Each row of a before or after table is a point. One or more steps were done to the points. Then noise was added and the rows were shuffled. The steps act on columns, c1 being the first. Name the steps. A step turns or swaps two columns, mirrors them in a line or flattens them onto one, adds a multiple of one to another, or multiplies or shifts one. Angles are multiples of 10 degrees, from the lower column toward the higher: turns from -170 to 170, lines from 10 to 170 but not 90. Use the fewest steps. Two steps may share a column if one is a turn and the other turns, adds or multiplies; they go together, in the order done. Otherwise the lowest column goes first.

Before, 14 rows:
[[ 0.13 -0.44 -0.27]
 [-0.38 -0.03  0.02]
 [ 0.69 -0.16 -0.12]
 [-1.16  0.08 -0.42]
 [-0.26 -0.36 -0.22]
 [-0.71  0.46 -0.37]
 [-0.38 -0.29 -0.30]
 [-0.06 -0.27 -0.40]
 [ 1.11 -0.57  0.09]
 [ 0.89  0.17  0.18]
 [ 0.31 -0.14  0.18]
 [ 0.26 -0.24 -0.25]
 [ 0.45 -0.02 -0.40]
 [-0.06  0.27 -0.19]]
After, 14 rows:
[[ 0.52  0.01 -0.31]
 [-0.38  0.19  0.19]
 [ 0.17 -0.23 -0.12]
 [ 0.10 -0.04 -0.08]
 [ 0.03  0.11 -0.03]
 [ 0.57  0.09 -0.33]
 [-0.11 -0.13  0.04]
 [ 0.30 -0.05 -0.21]
 [ 0.61 -0.06 -0.31]
 [ 0.14 -0.08 -0.04]
 [-0.16 -0.13  0.06]
 [-0.32 -0.04  0.15]
 [ 0.81 -0.22 -0.46]
 [-0.68  0.03  0.44]]
Steps: flatten c1 and c3 onto the line at 150 degrees; multiply c2 by 0.4

Before, 12 rows:
[[ 0.35 -0.10  0.23  0.10 -0.24  0.22  0.67  0.35  0.33]
 [-0.33 -0.17  0.61  0.45  0.52  0.16 -0.41  0.09  0.70]
 [ 0.36 -0.09 -0.63 -0.22  0.10 -0.66  0.02  0.28  0.49]
 [ 0.38  0.24 -0.25  0.11 -0.12  0.49  0.17 -0.33 -0.50]
 [-0.45  0.67 -0.08  0.36  0.22  1.32 -0.46  0.11 -0.15]
 [ 0.49 -0.03 -0.25  0.41  0.35 -0.15  0.77  0.49 -0.13]
 [-0.12  0.33  0.16  0.69  0.55  0.31 -0.24 -0.42  0.58]
 [ 0.35 -0.84 -0.39  0.06  0.65  0.37 -0.61  0.40 -0.43]
 [ 0.19  0.58  0.44 -0.11  0.00 -0.16 -0.32  0.13 -0.17]
 [ 0.14 -0.76 -0.49  0.18 -0.83 -0.31  0.21  0.26 -0.23]
 [-0.19 -0.40 -0.35  0.14  0.09 -0.64  0.08  0.91  0.00]
 [-0.89 -0.11  0.35 -0.15  0.26  0.26  0.39  0.39 -0.03]]
After:
[[-0.38  0.23 -0.90 -0.16  0.61  0.01 -0.03  0.25 -0.62]
 [-0.01  0.68  0.06 -0.09 -0.19 -0.43 -0.26  0.23 -0.37]
 [ 0.70  0.45  0.12  0.10 -0.11  0.66  0.03  0.57  0.25]
 [ 0.26 -0.08  0.03 -0.11  0.48 -0.58 -0.40 -0.51  0.11]
 [ 0.16 -0.30 -0.88 -0.03  0.04 -0.50  0.58  0.27  0.77]
 [-0.25 -0.24  0.76  0.13  0.12 -0.09  0.20  0.10  0.12]
 [-0.75 -0.26 -0.45  0.23 -0.46  0.02 -0.35  0.29 -0.14]
 [ 1.38 -0.64  0.49 -0.37  0.02 -0.28 -0.09  0.02  0.24]
 [-0.35  0.45 -0.16 -0.45 -0.10 -0.34 -0.61  0.35  0.39]
 [ 0.33 -0.24  0.39 -0.69 -0.78 -0.07  0.09 -0.46  0.19]
 [-0.50  0.04 -0.52 -0.12 -0.06  0.45 -0.07  1.03  0.03]
 [ 0.32  0.05  0.27 -0.44 -0.83  0.20  0.68  0.14  0.10]]
Steps: turn c1 and c6 by -120 degrees; add 0.3 times c6 to c8; turn c2 and c3 by 50 degrees; turn c2 and c7 by -130 degrees; multiply c4 by -1; turn c5 and c9 by 120 degrees

Before, 8 rows:
[[-0.30 -0.10 -0.37  0.45 -0.01  0.73  0.58  0.09  0.28 -0.24  0.29 -0.21
  -0.25 -0.09  0.06  0.56  0.58  0.17]
 [-0.04  0.12  0.19 -0.75  0.14  0.91 -0.80  0.26  0.45 -0.15 -0.27  0.40
  -0.31 -0.41  0.61  0.29  0.46 -0.09]
 [-0.06 -0.07  0.11  0.31 -1.27 -0.04 -0.03 -0.13 -0.94 -0.10  0.14  0.04
  -0.24 -0.50 -0.23  0.04 -1.78  0.01]
 [ 0.02 -0.13  0.17 -0.23  0.20 -0.48  0.84 -0.05  0.44  1.00 -0.11 -0.26
   0.03 -0.28 -0.43 -0.29  0.26  0.04]
 [-0.23 -0.15 -0.30 -0.89  0.09  0.01  0.32 -1.04  0.04  0.39  0.36  0.07
  -0.49 -0.20  0.52 -0.31 -0.38  0.25]
 [ 0.02 -0.26 -0.33  0.13 -0.31  0.72 -0.71  0.12  0.38 -0.09  0.29  0.12
  -0.78 -0.44 -0.16 -0.44  0.05  0.06]
 [-0.50 -0.06  0.33  0.29  0.16  0.60 -0.41  0.23  0.26  0.17  0.26 -0.26
   0.35  0.22 -0.30 -0.30 -0.03  0.84]
 [ 0.07  0.07  0.49 -0.16 -0.04  0.17 -0.32  0.39  0.29 -0.27  0.24  0.16
  -0.67 -0.16 -0.35 -0.21  0.56  0.42]]
After, 8 rows:
[[-0.40  0.10 -0.20 -0.70  0.16 -0.83 -0.36  0.92  0.42 -0.14 -0.26  0.31
  -0.84  0.03 -0.01 -0.67  0.46 -0.04]
 [-0.17 -0.17  0.34 -0.90  0.04  0.41 -0.44 -0.92  0.06  0.25  0.39 -0.01
  -0.08 -0.27 -0.54 -0.26 -0.35  0.27]
 [ 0.19  0.00 -0.38  0.30  0.17 -0.77 -0.01  0.64  0.29  0.17  0.26 -0.27
  -0.10 -0.54 -0.08  0.41 -0.05  0.86]
 [-0.19  0.06 -0.52 -0.11 -0.01  0.10 -0.37  0.82  0.28 -0.01  0.12  0.20
  -0.67  0.08  0.03  0.44  0.54  0.48]
 [-0.06 -0.08  0.35  0.44 -0.02 -0.17 -0.91  0.55  0.31  0.09  0.09 -0.21
   0.27 -0.27  0.44 -0.33  0.56  0.16]
 [-0.28 -0.11 -0.10 -0.22  0.26  0.67 -0.09  0.64  0.43  0.23  0.35 -0.35
   0.66  0.00 -0.04  0.47  0.20  0.04]
 [-0.43 -0.13 -0.10  0.35 -1.25  0.11 -0.07 -1.52 -0.90  0.05  0.07  0.65
  -0.17 -0.04  0.13  0.18 -1.81  0.01]
 [-0.46 -0.28  0.35  0.07 -0.32 -0.47 -0.58  0.69  0.39  0.08  0.16  0.30
  -1.06 -0.06 -0.30  0.37  0.07  0.05]]
Steps: swap c1 and c14; multiply c3 by -1; add -0.5 times c5 to c12; turn c7 and c13 by 50 degrees; turn c6 and c7 by -140 degrees; add 1.5 times c9 to c8; flatten c10 and c11 onto the line at 60 degrees; turn c15 and c16 by -120 degrees

Before (10 x 32):
[[ 0.84 -0.01 -0.15  0.00  0.18  0.16  0.13 -0.17  0.56  0.73  0.22  0.12
  -0.12  0.26 -0.29 -0.43 -0.04 -0.13 -0.60  0.36 -0.67 -0.05 -0.05  0.05
  -0.16  0.20 -0.47  0.63 -0.25 -0.17 -0.42  0.10]
 [ 0.17  0.18 -0.37 -0.14 -0.09  0.01 -0.23 -0.22  0.21  0.12  0.23  0.58
  -0.77  0.46 -0.55 -0.09 -0.22 -0.24 -0.01  0.10  0.07  0.43 -0.14 -0.03
  -0.24 -0.04  0.55 -0.08 -0.36 -0.09  0.24 -0.08]
 [ 0.33  0.30 -0.49 -0.08 -0.65  0.13  0.15 -0.68 -0.06  0.48 -0.10  0.31
  -0.44 -0.44  0.16  0.23 -0.12 -0.09 -0.09  0.30  0.11  0.60 -0.44  0.19
   0.23 -0.18  0.60  0.05 -0.75 -0.24  0.27  0.40]
 [ 0.41  0.06 -0.54 -0.41  0.75  0.63 -0.05 -0.57  0.26  0.33  0.11  0.02
  -0.90  0.40 -0.03  0.57 -0.61 -0.49 -0.36  0.46 -0.27 -0.03 -0.08  0.12
  -0.12 -0.26 -0.12  0.26  0.13 -0.08 -0.07  0.08]
 [-0.46  1.19  0.95 -0.14  0.08  0.28  0.10  0.39 -0.68 -0.24 -0.20 -0.05
   0.36 -0.23  0.25 -0.44  0.47  0.80  0.63 -0.25  0.28  0.87  0.18 -0.09
   0.45 -0.18 -0.43 -0.23  0.27 -0.03  0.27  0.19]
 [-0.03  0.16 -0.38  0.14  0.09  0.84  0.59  0.53 -0.30  0.48  0.02 -0.14
   0.56  0.68  0.18 -0.62  0.22 -0.47  0.26  0.16 -0.39 -0.09 -0.18  0.15
  -0.43 -0.82 -0.43  0.55  0.50 -1.15  0.38 -0.17]
 [-0.64  0.92  0.69 -0.26 -0.10 -0.26  0.67  0.94 -0.46 -0.09 -0.33  0.58
   0.09 -0.79  0.80 -0.65  0.05  0.63  0.58 -0.51  0.28  0.92  0.26  0.43
   0.68 -0.69  0.18  0.32  0.46  0.04  0.43 -0.23]
 [-0.98  0.72  0.23 -0.27 -0.63 -0.02 -0.39 -0.42 -0.17  0.09 -0.47  0.31
   0.04 -0.24  0.25 -0.10  0.50  0.39  0.45 -0.41  0.49  0.54  0.42 -0.13
   0.65 -0.96  0.21  0.22 -0.71  0.12  0.48 -0.17]
 [ 0.15  0.73  0.10 -0.15 -1.25 -0.27 -0.04 -0.25  0.02  0.42 -0.19  0.79
  -0.06 -0.12  0.02  0.11  0.17  0.24  1.03  0.32  0.40  0.64 -0.13 -0.61
   0.58 -1.16  0.26  0.29 -0.62  0.79  0.28  0.18]
 [ 0.54 -0.20 -0.28  0.31  0.31  0.78  0.11 -0.47  0.78  0.29  0.07  0.16
  -0.73  0.12 -0.20  0.16 -0.43 -0.65  0.05  0.25 -0.61  0.41  0.21  0.15
  -0.08  0.37 -0.06  0.47 -0.45 -0.17  0.47  0.37]]
After (10 x 32):
[[-0.46 -1.17  0.34 -0.13  0.28  0.27  0.10 -0.56 -0.41 -0.24 -0.19 -0.16
   0.36 -0.23  0.25  0.54  0.46  0.78  0.64 -0.26  0.28  0.88  0.19 -0.09
   0.45 -0.18 -0.44 -0.23  0.44 -0.03  0.36 -0.92]
 [ 0.84  0.22  0.07 -0.01  0.39  0.17  0.14  0.69 -0.24  0.74  0.22  0.42
  -0.12  0.26 -0.30  0.07 -0.05 -0.14 -0.61  0.38 -0.67 -0.04 -0.05  0.05
  -0.16  0.21 -0.46  0.63 -0.41 -0.17  0.35  0.15]
 [-0.64 -1.01 -0.12 -0.26  0.11 -0.26  0.68 -0.42 -0.25 -0.09 -0.32  0.75
   0.10 -0.78  0.79  1.15  0.06  0.63  0.58 -0.51  0.28  0.93  0.26  0.42
   0.67 -0.70  0.18  0.31  0.73  0.04  0.09 -0.73]
 [ 0.14 -0.76  0.19 -0.16 -1.05 -0.27 -0.04  0.02 -0.03  0.41 -0.19  0.93
  -0.06 -0.12  0.03 -0.27  0.18  0.24  1.03  0.33  0.40  0.61 -0.13 -0.60
   0.56 -1.16  0.26  0.29 -1.00  0.78  0.13 -0.08]
 [ 0.16 -0.27 -0.14 -0.14  0.11  0.01 -0.22  0.27 -0.11  0.13  0.24  0.55
  -0.75  0.47 -0.54 -0.14 -0.23 -0.23 -0.01  0.11  0.05  0.44 -0.15 -0.03
  -0.23 -0.04  0.54 -0.07 -0.57 -0.08 -0.11  0.34]
 [ 0.54 -0.07  0.32  0.29  0.50  0.77  0.11  0.76  0.17  0.29  0.07  0.39
  -0.74  0.12 -0.19 -0.49 -0.43 -0.65  0.04  0.25 -0.62  0.42  0.21  0.14
  -0.08  0.36 -0.07  0.47 -0.73 -0.16 -0.51  0.34]
 [-0.04 -0.32 -0.24  0.14  0.29  0.84  0.60 -0.19 -0.36  0.48  0.02  0.14
   0.55  0.69  0.19  0.77  0.22 -0.48  0.25  0.15 -0.40 -0.09 -0.17  0.15
  -0.43 -0.82 -0.43  0.57  0.79 -1.14 -0.24  0.35]
 [ 0.42 -0.01 -0.01 -0.41  0.95  0.63 -0.06  0.18  0.29  0.33  0.12  0.16
  -0.90  0.40 -0.02 -0.80 -0.61 -0.50 -0.35  0.47 -0.27 -0.04 -0.08  0.11
  -0.12 -0.23 -0.12  0.26  0.21 -0.08  0.10  0.55]
 [ 0.34 -0.39  0.30 -0.07 -0.46  0.14  0.14 -0.01 -0.15  0.47 -0.10  0.32
  -0.44 -0.43  0.17 -0.70 -0.13 -0.09 -0.10  0.29  0.10  0.60 -0.44  0.19
   0.24 -0.20  0.60  0.07 -1.22 -0.25 -0.09  0.55]
 [-0.97 -0.86 -0.12 -0.27 -0.42 -0.02 -0.41 -0.07 -0.34  0.10 -0.47  0.41
   0.04 -0.24  0.25 -0.31  0.49  0.39  0.47 -0.42  0.49  0.52  0.42 -0.13
   0.65 -0.96  0.22  0.23 -1.13  0.11 -0.05 -0.24]]
Steps: turn c2 and c31 by 150 degrees; turn c3 and c32 by -80 degrees; shift c5 by 0.20; turn c8 and c16 by 120 degrees; turn c8 and c9 by -70 degrees; add 0.5 times c28 to c12; multiply c29 by 1.6
